Every row gives one point. Each copy is the shape, with its points in the same order, stretched, turned, moved and blurred by noise. Say if it was mirrored as well.

Shape (6 x 3):
[[ 11  31  -6]
 [-19  51 -25]
 [-12 -29  23]
 [-10  20  -5]
 [  3  -8  -9]
 [ 12  13  13]]
Copy 1, 6 rows:
[[-33  11   8]
 [-42  52 -21]
 [ 26 -50 -23]
 [-19   8 -12]
 [ 10  -5  -4]
 [-17 -17  11]]
Copy 1 is: only turned
Copy 2:
[[ 32  15  -5]
 [ 60  53   4]
 [-37  -4  24]
 [ 21  25   8]
 [ 13   2  23]
 [  1   1  -3]]
Copy 2 is: mirrored

Shape (9 x 4):
[[ 26  41 -18 -43]
 [-12 -16  -2  12]
 [  1 -41 -22 -16]
 [  0  20   3   5]
 [-40  -9  29 -21]
 [ -1 -24  44 -10]
 [-24   1  49   4]
 [ 25  25 -21 -60]
 [-23   7 -35  -9]]
Copy 1:
[[ 59  -5  12 -19]
 [-26 -13  28  11]
 [-22 -32  55 -31]
 [  3  -3   5  15]
 [-28  39  50   0]
 [-29  33  21 -24]
 [-32  44  18  12]
 [ 53  -7  30 -40]
 [  3 -29  44  11]]
Copy 1 is: mirrored
Copy 2:
[[ 18  10 -31 -22]
 [-18   3  23   5]
 [ -3   7  50 -43]
 [ -3   0  -5  12]
 [-13  42  26  17]
 [ 18  16  40  15]
 [ -5  26  13  38]
 [ 27  11 -14 -44]
 [-29  16   2 -25]]
Copy 2 is: only turned

Shape (12 x 8):
[[  1   3 -19 -13 -21  24 -30   4]
 [ -1 -12   9 -11  -1  10 -21   9]
 [ 14  -7  -7   4   2  -3   8  -5]
 [ 15 -10  -3  13  -8   5   9  42]
 [ 10   4  -4 -11 -21  30  -8   2]
 [ -5  13  -6  10 -18  -8   0  -7]
 [ 44  27  -7   2  18 -11  -9   6]
 [  1 -38  26 -35   9   2  18   6]
 [ 23  26  16 -11 -13 -42  -4 -15]
 [ 20 -28  14   5  -4  22  -3   0]
 [-21  -4  -3   9 -45  14  11   8]
 [ -1  13  39  -1   9 -24  26 -19]]
Copy 1:
[[ -1  20 -13  28 -17  14  17 -13]
 [  1  -4 -23   7   0  11 -10   0]
 [  9  -6   5  -7  -2   2  16   1]
 [ 10  28  -2   1  -3 -11  -8  22]
 [ 17  21 -11   9 -12  -2  17 -14]
 [-18  14   9 -11  -4   6  16 -13]
 [ 14   9 -22 -17 -13  27  40  34]
 [ 17 -27 -28  -5  34 -26 -24  -2]
 [-34  -8 -26 -41  -2  -1  38   8]
 [ 29 -13 -12  -6 -13  -8  -5   0]
 [-16  32  20   3   0 -24  -6 -33]
 [ -6 -15 -10 -52  29  -1  -3  -6]]
Copy 1 is: mirrored
Copy 2 (12 x 8):
[[-12  12   4 -15 -27  31  -5  31]
 [-13 -10   3   3   1  28 -20  -1]
 [ -2 -12 -18  -8 -15  12  16 -15]
 [-46 -28   1  21 -23  -3  21 -19]
 [-21  16  -8  -5 -12  37   8   9]
 [ 12   0   7   1  -1  -4  22  18]
 [-26 -24  14 -57  -2  11  35 -21]
 [-26 -25 -56  29  17  37 -37 -31]
 [  9 -26  10 -29  40  14  29  12]
 [-13  -9 -11   7 -15  47   3 -31]
 [ -2  13 -10  47 -10   4  17  31]
 [ 14 -14  -8  13  60   3  10 -32]]
Copy 2 is: mirrored
Copy 3, 12 rows:
[[ 15 -23  -3  21  -8  -4  -6  19]
 [ 13   5   4   6   2 -12   0  18]
 [  4   0   2 -14 -15  -6  -7  -3]
 [ 25   4 -22  -1   0 -20   1 -13]
 [ 13 -18 -13   7  -1  10 -11  14]
 [  6  -4  -3  -1 -25   7  17  11]
 [-15  15 -16   5 -35  -4 -31  -6]
 [ -2   7  14 -25  31 -15  -6   8]
 [-36  12 -13 -16 -39  -1   5  24]
 [ 26   2  -6 -21  -2  -7 -16  14]
 [ 31 -25 -13  -6   3   8  32   8]
 [-17  26   0 -27 -11  22  11  15]]
Copy 3 is: only turned
